Each row is a point. Examples show where two turns around zero, p and q, send a point. Where does a point land after both, in the order given? Backwards means that the second turn is done in reverse. Each puzzle has new turns, and all numbers are rounded.

Turn p:
[-48 -16] -> [ 22 -46]
[13 37] -> [-38   9]
[ 17 -22] -> [20 19]
[  6 -33] -> [32 10]
[12 34] -> [-35   8]
Turn q:
[ 18 -21] -> [-3 28]
[-48  14] -> [ 31 -39]
[45 -9] -> [-32  33]
[-15  16] -> [  3 -22]
Where do these land?
p, then q: [ -1 -47] -> [-41  23]
p, then q: [13  4] -> [ -3 -13]
p, then q backwards: [-12  43] -> [24 38]

Turn p:
[ 24  -7 -12 -26  12  -5] -> [ -7 -31  -3  16  16 -10]
[ -1   4   5 -10   7  16] -> [-10  -8   9   4 -13  -2]
[ -4  12  33  11  17 -17] -> [-11   1   8 -20   6  36]
[ 27 -22  15  16 -14   8] -> [ -4   8  22 -19  23 -22]
[ -4 -36 -15  -3   0  42] -> [-20   3  -3  -3 -20 -50]
[  4  13   0   5 -15 -17] -> [20  6  3  3 11 12]
[ -2  37 -19  26 -11 -22] -> [22 31 -6 25 13 27]
[-24  16   8  -7 -12  21] -> [  9   5  11   1 -36   4]
[-19 -17 -15 -11  16 -26] -> [ -1 -14 -41  -6   2   4]
Turn q:
[-11  20  -2  16   7  17] -> [  3 -11 -14 -24 -11 -10]
[27 -3 -8 12 41  2] -> [ 26  34   7 -11  -5 -24]
[-25 -20   7  12 -22  10] -> [-15  -4 -25  -3   3  31]
[25 14 12  4 16 13] -> [ -5  14   0  -5 -11 -32]
[-20  -5   6  16 -29 -14] -> [ -3 -20 -26  15   8  20]
[ -9  -4   5 -48 -10 -27] -> [-15 -16  37  20  29  11]
[ 14  -2 -20 -13  -3  -2] -> [  8   2  21   9 -13   5]
Where do these land?
p, then q: [-18  -7 -38  -9  20   5] -> [ 33 -16 -11   5 -14  26]
p, then q: [-11  -9  24   6 -14   4] -> [-22  -7  19  10   4  -6]
p, then q: [ 31  -9  23 -32  -6  -2] -> [-13  38   0   8  30   8]
p, then q backwards: [-17  -5  26  23  -3 -24] -> [-26 -21  -8   7  22  20]
q, then p backwards: [-13  17 -10  20  23  22] -> [-24 -28  16  -3 -17  -8]
q, then p: [  8  -2 -22  21  -6  -4] -> [  9   9  15  11  15 -17]
p, then q backwards: [ 21  15  -3 -28 -14  -1] -> [  1  16 -17 -11  -9 -30]

Turn p:
[ -2   4 -10   6   6 -16 -13  -8   9] -> [  5 -11 -15 -11  10   9   7  -3   5]
[-34   6   0  15 -16  -8 -13 -11  -1] -> [ -6 -12  -2  13  11  10  27 -26  -3]
[ 18  24  14 -35  13   9  11   1 -19] -> [ 15  39   4 -11 -29  -4   4  15  -1]
[  9 -19   8  14   3  -1  17 -10 -14] -> [-12   4   5  -7  -3  -6 -25 -19  -5]
[-14 -21 -18  -8 -20  -7 -15 -12  21] -> [-12 -29 -28  14   5 -12  12   1  -1]
[ 17  16  23 -13  -6  -2 -22   2   4] -> [  2  29 -17   8   7  14   6  18  -2]
[ 18 -26   5   2  24  34  18  26  -9] -> [-14   7  36  -2  -9 -16 -35  19  19]
[  2  -1 -12  16  -8  -5  16  10   4] -> [  7 -16  12  -2   9  -3 -10  -2 -15]
[-24  12 -16   8  -2  -6 -19 -30  36] -> [  7 -36 -29  11  -2  27  20  -9  11]
[  1 -15  -8   0  13  -4  -4  16 -14] -> [ -8   1  11 -16  11 -16  -1   4  11]
[ 14  20  36 -28  12   0  23  22 -10] -> [ 31  48  14   6 -11 -11  -9  10   1]
[ -5   0 -20  22 -17   7   1  -5  -7] -> [-15 -22  11  -3   2   8   5  -7 -19]
Turn q:
[  3  38 -14   4  -2   4 -41  21   9] -> [ 17   1  -8  22   3 -24 -39  30  -3]
[ 44 -27  13   6  -5  15   5   0   8] -> [-20  -7  21 -24 -34  15   4  18  -2]
[-11 -14 -20 -21  -3   7  26 -30  28] -> [ 23 -16 -21 -30 -14  10  10 -32   6]
[  3   0  -2  10  25  -8 -17 -27  17] -> [ 22 -20   4  15 -10  10   2  -3 -28]
[-17  11  16  -4  -3 -10   8   9  -8] -> [ -8   9   5   3  25  -1  -6 -11   3]
[ 14 -15  -4  12  -7  -8   3   3   7] -> [  2   0  13   1 -17  11   4   5  12]
[-25  19   9  18 -13   3  -6 -10  -9] -> [ -9 -21  -7  22  24  -6  -4  -5   9]
[ 14   3   8 -21  10  -9  -4   8 -29] -> [-15  26  10  -1   0 -21   6  -1 -19]
[-22 -20  14  -2  15  -2 -14  -7  28] -> [ 30 -18  12 -12  19  16   9   4 -12]
[ 12  13 -18   2  21  17   5  19 -27] -> [-18  28 -27  11  -8  -3   1  17 -13]
[ -9 -15   3  -5 -15  -5   3  12 -22] -> [-10  13   8  -3  11 -11  19   2  17]
[ -7   9  -5   1 -23  -4  32   2  -2] -> [-13   6  -9  -3   2   5  -6 -24  28]
Where do these land?
p, then q: [-16 -16 -10 -10   4  10  -1   5  16] -> [14 -1 16  0 -3 19  5  2 16]
p, then q: [-18 -19  17  -7  -4  16  -7 -11 -26] -> [  7 -21  -5  15  22   5  -7 -27  12]
p, then q: [42 26 -7 -2 -7 -1 -2 -3  3] -> [-16  24 -17  -8   1 -28  -5  24   2]
p, then q: [ -8 -20   2 -14 -12 -18   0  15  16] -> [ 15  16  10  24 -13  15   7  -2  -3]
p, then q: [ -6 -24 -18   6   6 -13  -2  -2  -8] -> [ 23   3   8  -7   4  -1  17 -15  -7]
p, then q: [ 18   7  -9  38 -10   3  -6  -9  15] -> [ -6  -6 -17 -11   8  -6  26  31 -13]
p, then q backwards: [-18  48 -16  -2  -8   9   7  -9 -31] -> [ 19 -47   3  -9  26 -17   9 -20   0]
p, then q backwards: [  5  16  27 -15  16  26  14   9 -12] -> [ 27  -8 -13   3   0 -30   0  27   2]
p, then q: [-17 -19 -11  -7  -2 -27  13 -15  15] -> [ 20  -2   9   7 -30   0  23 -13   2]
p, then q backwards: [ 10 -21  -4  24  -4 -15   2  13  16] -> [-20  24  21   1  -5   9 -10   0  11]
p, then q: [  8  21  28 -11  19  11 -16   6  -4] -> [ -7  -3 -17  -3   3   5 -42   6   0]
